Each row of a before or after table is a point. One or more steps were done to the points. Then noise was added and the rows were shuffled. The steps act on how far a point lies along the listed directions, d1 being the first. Write out the steps. A step turns or swaps two directions, mirrors them in a line or flattens them onto one, adds a multiple of one to another, or multiplies one. Angles are multiples of 10 degrees, from the lower direction toward the higher: turns from -170 to 170, lines from 10 to 170 but not 90. Use the fewest steps. Two steps may share a direction if one is a turn and the other turns, adds or multiplies; they go together, in the order done. Otherwise the lowest direction goes first.

Directions:
(1): -28; 5; 49
(2): 7; 57; -1
Before, 12 rows:
-5; -18; -30
10; -20; -14
27; 36; -63
14; 17; 22
21; 36; -18
-7; -21; 26
36; -41; -55
-15; 14; 29
32; -15; -87
46; 30; -49
46; 24; -47
-5; 15; -7
After:
30; 25; -67
-13; 22; 26
7; -23; -12
47; 16; -55
16; 18; 20
-10; -22; -25
29; -53; -49
30; -27; -83
-9; -17; 28
-5; 14; -9
44; 13; -51
23; 32; -24
Steps: turn d1 and d2 by 10 degrees

Directions:
(1): 24; -25; -56; -7
(2): 34; 54; -8; -12
(3): 30; -25; 30; -44
Before (8 x 4):
-27; 18; -53; 34
28; -19; 14; -6
30; -4; 33; -35
31; 36; 44; -23
85; -29; 10; -95
18; -14; -51; -34
42; -13; 37; -18
21; 15; 9; -21
After:
59; -7; -16; -60
35; -8; 31; -6
-29; 17; -56; 32
17; 5; 23; -19
4; 31; -10; 3
29; -21; 14; -8
2; 62; 14; 22
10; -6; -58; -22
Steps: add -1.5 times d2 to d3

Directions:
(1): 40; 1; -14; 29; 60; -16
(2): -38; 23; -21; 63; -9; 9
(3): 1; -39; -5; 18; -27; -62
(4): 21; 41; -56; -22; -21; -18
(5): 34; 41; 49; 20; -25; -13
(6): 44; -32; -18; 21; -32; 42
Before:
-30; 41; -10; -72; 4; 65
0; 55; 36; 2; 47; 56
-27; 23; -3; -12; 5; 9
-14; -35; 25; -18; -42; -31
-12; -43; -1; 5; 45; -25
-8; -26; 47; -14; -45; -43
-2; -37; 51; -42; -42; -10
-24; -25; 10; -4; -45; -3
48; 24; 7; -4; 31; 12
11; -42; 26; 22; -76; 6
11; 25; -26; -21; -67; -32
After (11 x 6):
-18; 14; 7; -28; 11; 9
-17; -7; -46; 25; 28; -32
-53; 18; 25; -39; 17; 83
-21; -13; -8; -8; -52; -7
18; -20; -7; 18; -88; -4
-49; 6; 8; 38; -60; -1
0; -42; 64; -21; -30; -9
-31; 1; 12; 28; -62; -43
-34; -16; 5; 19; -50; -29
12; 77; 5; -9; 34; 45
22; 15; 20; 29; 35; 25
Steps: turn d2 and d4 by 140 degrees

Directions:
(1): 61; 38; -21; 19; -40; -13; 17; 26
(2): 22; -67; 33; -11; -39; 16; 21; 15
(3): -48; -21; -51; 32; -47; -10; 3; 0
Before:
14; -28; 8; -13; 8; 3; 0; -6
-16; -7; -5; 14; -3; -14; 0; -1
16; 23; 11; -7; 10; 5; -11; -5
43; 31; -4; 3; -15; -12; -9; 5
29; -30; 26; -17; -2; 14; 13; 4
-32; -20; 3; 1; -18; 7; -8; -10
-5; -19; -13; 8; -4; 3; -1; -12
-8; -2; -5; -8; 9; -5; -8; -1
54; -54; 4; 10; -89; 8; 22; 46
After (9 x 8):
-2; -5; 3; -12; 11; -3; -7; 1
-13; -11; -23; 6; 5; -9; -5; -13
-28; 7; -41; 17; -9; -4; -2; -6
-2; -16; -64; 43; -96; -12; 7; 34
8; 29; 1; 0; 8; 1; -13; -6
-21; -26; 14; -6; -15; 12; -4; -8
38; 36; -9; 4; -14; -15; -11; 6
2; -25; -3; 5; -3; 7; 1; -12
3; -19; 16; 3; -1; -9; 6; 2
Steps: swap d2 and d3

Directions:
(1): 34; -6; -21; -87; 13; -2; 1; -11; 17
(2): -27; 3; 17; -12; 32; 38; -39; 59; 34
Before (14 x 9):
-4; -6; -3; -24; 0; 7; -12; 7; 0
-8; 0; -5; 27; -10; -14; 14; -4; -11
-22; 10; 17; 30; 8; 5; -16; 25; 7
18; 2; -6; 2; -18; -17; 13; -25; -9
-8; -1; 7; 2; 10; 18; -8; 25; 9
11; 3; -19; -7; -3; -15; 4; -19; -2
-13; 12; 6; -21; 17; 29; -6; 28; 22
2; 6; -9; -11; 1; -1; -8; 6; 5
15; -6; -14; 1; -6; -11; 13; -18; -9
5; 8; 3; 8; -2; -2; -11; 12; 9
40; 2; -24; -53; -9; -19; 30; -37; -5
3; 3; 3; -29; 8; 14; -6; 10; 13
16; -6; -19; -75; 13; -3; -11; -3; 22
9; 3; 0; -4; -10; -13; -1; -15; -6
After (14 x 9):
-17; 1; 1; 32; -3; -6; 5; 10; -4
5; 5; -11; -14; 0; -4; -5; 1; 3
7; -5; -9; -5; 5; 1; 1; 1; 3
5; 3; -15; -14; 7; -5; -6; -4; 7
1; -2; 2; 7; -1; 4; 5; 4; -4
8; 8; 2; 11; -5; -6; -7; 4; 5
13; 1; -3; -33; 1; 5; 3; -5; 6
3; 4; 3; -8; -3; -5; -9; -3; 1
2; -8; -7; -27; -4; 1; -6; -2; -5
29; -8; -27; -95; 12; -9; -4; -14; 22
32; 3; -19; -77; 11; 1; 9; -7; 17
2; 10; -3; -19; 1; 10; 13; -3; 6
7; 2; 1; -4; -4; 0; -4; 0; 5
-17; 10; 14; 44; -5; -9; -3; 6; -6
Steps: multiply d1 by 1.3; multiply d2 by 0

Directions:
(1): -11; -4; -38; -43; 32; -20; 61; 51; -2; 18; 23
(2): -15; -10; 12; 27; 73; 5; -8; 9; -40; -60; 8
(3): -34; -47; 22; 46; 0; -50; -6; -1; 1; 42; 41
(4): 19; -40; 57; -57; -27; 3; 11; -8; -32; -23; 32
Before, 12 rows:
16; 41; 3; -4; -19; 48; -31; -25; 13; -38; -32
9; -19; 11; -35; -6; -22; 38; 14; -8; 45; 29
24; 25; -7; -66; -12; 40; 45; 17; -20; -22; -24
36; 15; -1; -52; -66; 3; -4; -24; 30; 43; -2
18; -22; 18; -47; -57; 3; -21; 16; 5; 41; 14
8; 1; 3; 14; -30; -9; -17; -35; 20; 50; -9
5; -40; 67; -13; -27; 13; -29; -20; -37; -16; 6
17; 5; 26; -29; -52; 9; 5; -13; -3; 5; -7
20; -20; 54; -61; -38; 4; -5; -34; -42; -37; 23
-5; -33; 20; -43; -25; -31; 20; 10; -15; 3; 32
-15; -2; -30; 75; -18; -25; -42; -15; 21; 20; -21
2; -9; 24; -4; -23; 4; -7; -23; -8; 8; 14
After, 12 rows:
7; -9; 19; -3; -28; -15; 7; -11; 6; 59; 11
-23; -29; 20; 8; 11; -9; -7; 12; -21; 12; 8
5; -20; -13; 2; -29; -21; -4; 4; 0; 7; 2
12; 37; -21; -12; -12; 37; 20; 1; 1; -5; -42
-7; -6; 5; -2; -16; -5; 4; -10; 3; 25; 13
6; 15; -2; -15; -56; -3; 13; 0; 20; 39; -13
-13; -21; 9; 0; -28; -34; -4; -2; 2; 19; 18
12; -10; -5; -28; -74; -7; -21; 15; 33; 79; 3
18; -1; -2; -22; -50; -13; 8; -23; 27; 64; 2
-13; -2; -1; 0; -5; -20; -2; -16; -13; 3; 15
35; 28; -27; -48; -94; -8; 1; -22; 60; 87; -6
7; 43; -22; -19; 1; 36; -1; 1; 18; -22; -23
Steps: multiply d1 by 0; multiply d2 by 1.6; flatten d3 and d4 onto the line at 20 degrees

Directions:
(1): -5; 49; 15; -10; 39; 47; 21; -32; 73; -13; -6; 9; -39; -10
(2): 12; -39; 52; -23; -19; 17; -7; 48; 18; 38; -36; 49; -21; -37
(3): 50; -15; -17; 37; 9; -23; 41; -21; -7; 33; 41; -6; -37; -62
(4): -1; -25; -9; -29; -11; 5; 52; -10; -21; -23; -73; -60; -28; -11
(5): 2; 64; 30; 58; -9; -18; 52; 36; -17; 17; -33; 12; 10; 22
Before:
27; -26; -4; -32; 11; 12; 24; -7; 2; 2; 6; -34; -30; -28
-16; 5; 40; 9; 0; -4; -3; 14; 24; 6; -36; 31; 31; -5
-38; 1; -41; -33; 40; 34; 14; -49; 28; -80; -49; -71; -43; 25
-5; -63; -31; -31; 3; 3; -44; -14; -30; -19; 48; -25; 26; 9
-38; -63; -12; -64; -17; 7; -80; 22; -39; -9; 3; 9; 58; 18
-40; -77; -6; -74; -17; 13; -3; 29; -35; -41; -59; -52; 16; 15
3; -30; 1; -10; -13; -54; 23; 33; -57; 13; -53; -35; -21; -19
-15; 76; -6; 38; 26; 15; 26; -23; 45; -15; 35; 18; -27; 36
28; -59; -11; -37; 29; 19; -14; -30; 37; -8; 40; 40; -38; -64
After:
15; -80; -14; -38; 6; 1; -48; -8; 3; -9; 39; 45; -3; -38
16; 4; 9; -26; 26; 25; -8; -2; 33; 2; 37; 3; -19; -13
-1; -54; -30; -50; 16; 23; -6; -34; -9; -34; 7; -55; -10; -5
-26; 39; -27; 18; 60; 27; -54; -45; 64; -36; 68; 19; -11; 28
-10; 24; -18; 58; -18; -38; -14; 16; -36; 6; 56; 21; 23; 52
-26; -1; 8; -59; 45; 65; 13; -18; 72; -32; -15; -13; -38; -18
-6; 37; 25; -16; 36; 4; 33; -1; 38; -3; -54; -10; -58; -22
-11; -14; 31; 14; -7; -17; 4; 16; 7; 9; -32; 24; 29; -15
-18; -58; -16; -78; 5; 29; -5; -15; -11; -25; -48; -38; -5; -20
Steps: turn d1 and d4 by -100 degrees; multiply d3 by 0.4

Directions:
(1): -38; -1; -16; -48; -23; 1; 5; 54; 59; 67; 4; -3; -41; -16; -19; 20; 30; 19
(2): 30; -13; 44; -14; -28; -14; 9; 5; 17; 20; 5; -1; -26; 64; 42; 51; -72; -13
(3): 17; -5; 34; 28; -16; 25; 41; 24; 17; -11; -26; -9; -52; -60; -10; -61; -53; 2
Before, 10 rows:
-15; 6; -20; 1; 22; 9; -16; 2; -12; -6; -1; 3; 19; -18; -13; -27; 37; 8
-31; 9; -42; -25; 15; -12; -29; -1; -13; 16; 14; 16; 27; 7; -18; 17; 64; 5
-14; 7; -18; 2; 16; 4; -3; 3; -5; -11; -2; 1; -1; -24; -17; -18; 28; 0
-1; 7; -9; 13; 21; -3; -4; -14; -22; -27; -9; -9; 22; -18; -6; -15; 13; 1
6; 11; -15; 1; 18; -16; -23; -24; -22; -6; 9; 10; 31; 20; -1; 14; 25; -7
-13; -10; -6; -20; -4; -5; 2; 16; 22; 34; 7; 10; -19; 5; -10; 16; 20; 20
-1; -4; -11; -4; -4; 14; -3; 9; 8; 1; -2; -6; -12; -6; -7; -17; 7; 10
-19; 9; -17; -12; -18; 9; 5; 26; 15; 26; -10; -5; -22; -25; -20; -4; 29; 8
-6; -8; 10; -16; -8; 1; 7; 18; 12; 16; -2; -2; -15; -6; -7; 3; 2; 10
-1; -4; -1; -10; -3; -7; -3; 14; 13; 22; -1; 2; 10; 7; -6; 7; -6; -4
After, 10 rows:
15; -11; 25; 8; 0; -1; 8; -3; -11; -14; -7; -3; -4; 1; 6; -8; -24; 1
-4; -1; 6; -17; -9; -3; 5; 19; 20; 18; 4; -1; -28; 12; 5; 18; -12; -4
-18; 11; -36; -33; 13; -26; -36; -10; -3; 28; 23; 14; 34; 41; -4; 49; 59; 2
-17; 4; -7; -23; 0; -7; 0; 23; 23; 25; -3; -12; -12; -9; -8; 15; 13; 8
-6; -4; 3; -29; -6; -3; -11; 25; 19; 34; 8; 2; -11; 30; 13; 23; -2; 4
21; -14; 12; 8; 7; -12; -3; -25; -18; -9; 8; 13; 9; 40; 15; 22; -16; 2
12; -8; 6; -1; -8; 13; 4; 7; 7; -3; -4; -6; -19; 6; 4; -14; -21; 5
-15; 0; -25; -50; 2; -36; -47; -13; -11; 37; 35; 21; 39; 94; 24; 94; 36; -7
25; -2; 26; 9; -25; 2; 12; 2; -4; 1; -10; -3; -23; 22; 18; 16; -45; -12
10; -2; 2; 5; 7; -8; -9; -5; -9; 0; 0; 3; 30; 14; 0; 3; -12; -11
Steps: turn d1 and d2 by 130 degrees; multiply d3 by 2

Directions:
(1): 3; 25; 6; -42; -57; -11; 25; 39; 21; -26; 12; -90; -2; -6; 29; 36; -28; -22; -18; 22
(2): -14; -21; 21; -2; -20; -26; 56; 20; -26; 63; 40; 6; 16; -8; -16; -11; 32; 58; -43; 54
Before:
0; 1; -18; 33; 55; 23; -50; -38; 0; -21; -21; 66; -17; 13; -19; -40; 8; -15; 49; -52
1; 1; 0; -5; 28; 15; -43; -23; 4; -11; -19; 43; -3; 6; -10; -5; -8; -10; 9; -29
-10; 21; 4; -23; -40; 10; 12; 24; 22; -32; 4; -81; 6; -4; 36; 19; -30; -34; -13; 9
-4; -8; -9; 9; 14; -4; -27; -11; 6; -9; -18; 9; -4; 2; -5; -7; 5; -4; 27; -6
-4; -7; -9; 31; 40; 10; -33; -33; -1; 14; -14; 69; 2; -1; -12; -9; 20; -3; 28; -34
-13; 1; -5; 0; 45; 27; -27; -19; -16; -11; -25; 37; -7; 0; -12; -5; 3; -4; 19; -29
-7; -5; 7; 10; -6; -18; 23; 9; -15; 35; 13; -10; -1; -2; -19; 3; 9; 19; -19; 18
-12; -11; -15; 5; 10; -1; -14; -1; 4; 8; 1; 20; 9; 0; -4; -12; 19; -1; -2; 2
-3; 38; 4; -51; -60; -12; 29; 25; 39; -23; 4; -95; 8; -10; 38; 48; -24; -16; -22; 24
16; -7; -6; 21; 45; 13; -33; -33; -9; -8; -16; 60; 3; 14; -22; -30; 15; 2; 40; -37
8; -3; -6; 0; 8; 10; -8; 12; 7; -26; -7; -11; -15; 0; 14; -4; -9; -31; 20; -5
After, 11 rows:
-6; 17; -5; -8; -11; 24; -16; 3; 22; -42; -13; -47; 2; 1; 32; 9; -29; -44; 9; -16
-4; -6; 1; 18; 11; -11; 7; -3; -15; 29; 4; 8; -4; 1; -23; -5; 9; 14; -9; 4
-17; 4; 5; -19; 16; 14; 4; 3; -17; 0; -4; 2; -2; -5; -6; 7; 1; 7; -4; 0
-6; -5; -4; -2; -3; -10; -11; 0; 7; -4; -9; -10; -1; 1; -1; -2; 4; 1; 16; 8
-8; -4; 3; 9; 1; -8; 6; -3; -2; 29; 11; 24; 9; -8; -4; 4; 19; 12; -1; 2
10; -3; 9; -5; 2; -6; 8; -1; -9; 6; 10; 11; 10; 7; -14; -15; 14; 16; 9; 2
3; 33; -12; -23; -13; 8; -16; -10; 39; -39; -25; -40; -1; -1; 28; 30; -22; -33; 13; -16
-15; -11; -12; 0; 4; -4; -6; 4; 4; 11; 6; 11; 11; 0; -4; -9; 18; 3; -7; 8
-7; 6; 0; 1; -2; -1; 3; 3; 1; -1; 14; 0; -7; 4; -7; -20; 8; 4; 9; -2
10; -3; -3; -4; 1; 7; -1; 16; 7; -25; -4; -19; -14; -1; 16; -1; -9; -29; 15; 2
-3; 4; 8; -23; -1; 2; -16; -1; 3; 0; -2; 10; 1; 0; -5; 6; -11; 1; -12; -2
Steps: flatten d1 and d2 onto the line at 130 degrees

Directions:
(1): -2; 30; 13; -5; 75; 66; -11; 25; 7; -3; -27; 33; 11; -24; -45; -59; 0; -6; -13; -16; 29; -69; -5; 0
(2): 57; 5; 31; 6; -40; 25; 15; -11; -14; -43; 16; -51; -15; -33; -1; -4; 8; 56; -33; -38; 25; -12; -46; 66
(3): 41; 24; -16; -33; 44; -21; 26; 23; -22; -53; -3; 39; -18; -40; -33; 92; 15; -25; 11; -19; -35; 4; -4; 3
(4): 24; 16; -6; 18; 17; -35; 89; -42; -20; 3; 4; -33; 44; 12; -38; -8; 36; 18; 12; -7; 53; -8; 39; -49
(5): 39; -68; -40; 22; -5; -10; 33; -18; -15; 36; -69; -4; -23; -48; -30; -18; -32; -32; -27; 46; -8; -1; -26; 11
Before:
-10; -4; 8; 18; -18; -1; -17; -13; 7; 5; -2; -7; 2; 9; -2; 2; -9; -7; 11; 19; 12; 10; 13; -11
-54; 34; 12; -15; 17; 39; -84; 47; 17; -20; 18; 51; -19; -5; 13; 27; -8; -20; 7; -15; -43; -3; -7; 0
25; -17; 11; -12; -36; -1; -19; 3; 3; -12; 5; -9; -10; -6; 23; 22; -10; -11; 8; -16; -11; 30; -12; 24
-6; -22; -10; 3; -21; -7; -22; -1; 6; 10; 5; -2; -13; 4; 31; 19; -13; -9; 4; 8; -35; 28; -9; 16
-2; 73; 14; -27; 65; 8; -10; 29; -1; -51; 33; 59; 9; 15; -23; 42; 35; -14; 21; -41; -10; -12; 34; -33
-15; 22; 12; 0; -34; -2; 11; -9; -6; 4; 27; -33; 10; 38; 20; 3; 13; 26; -2; 3; 17; 19; 20; 6
-14; 61; 13; -23; 45; 2; 5; 25; -9; -48; 39; 21; 21; 13; -4; 41; 33; 8; 21; -45; -4; -8; 24; -29
14; 10; 22; 32; -19; 5; 24; -25; -3; -3; 28; -26; 15; 6; -8; -40; 13; 43; -22; -17; 36; -9; -9; 11
1; 4; -12; -5; 20; -15; 4; 0; -5; 0; -21; -1; -14; 0; -18; 8; 2; -20; -7; -1; -3; -3; -3; -1
After (9 x 24):
0; 9; -13; -7; 33; -6; 1; 5; -5; -3; -23; 4; -12; 1; -23; 3; 3; -20; -14; -2; 1; -12; -6; 1
-3; -23; -13; 1; -15; -3; -25; -1; 8; 7; 10; -2; -17; 4; 32; 15; -13; -9; 1; 6; -33; 24; -13; 17
-55; 45; 16; -19; 46; 67; -90; 59; 23; -24; 5; 67; -11; -11; -7; 5; -10; -22; 1; -22; -29; -28; -12; -4
-14; 64; 16; -23; 57; 8; -2; 26; -9; -48; 34; 30; 24; 7; -11; 30; 34; 6; 18; -47; 0; -18; 23; -28
24; -20; 9; -10; -64; -18; -18; -6; 1; -12; 11; -19; -13; 5; 36; 42; -11; -12; 14; -10; -14; 52; -13; 22
-13; 17; 6; 3; -48; -19; 9; -12; -9; 5; 32; -36; 7; 41; 27; 15; 13; 27; 1; 5; 14; 33; 20; 4
-11; 0; 10; 19; -9; 9; -23; -12; 10; 6; -7; -3; -3; 6; -10; -6; -5; -7; 9; 18; 18; 2; 12; -12
-4; 88; 19; -30; 95; 33; -19; 40; 4; -57; 24; 70; 19; 4; -43; 14; 38; -18; 16; -51; 5; -40; 33; -33
14; -6; 16; 36; -68; -36; 29; -35; -5; -4; 41; -49; 8; 21; 18; 1; 14; 49; -16; -9; 18; 35; -5; 12
Steps: add -1.5 times d2 to d1
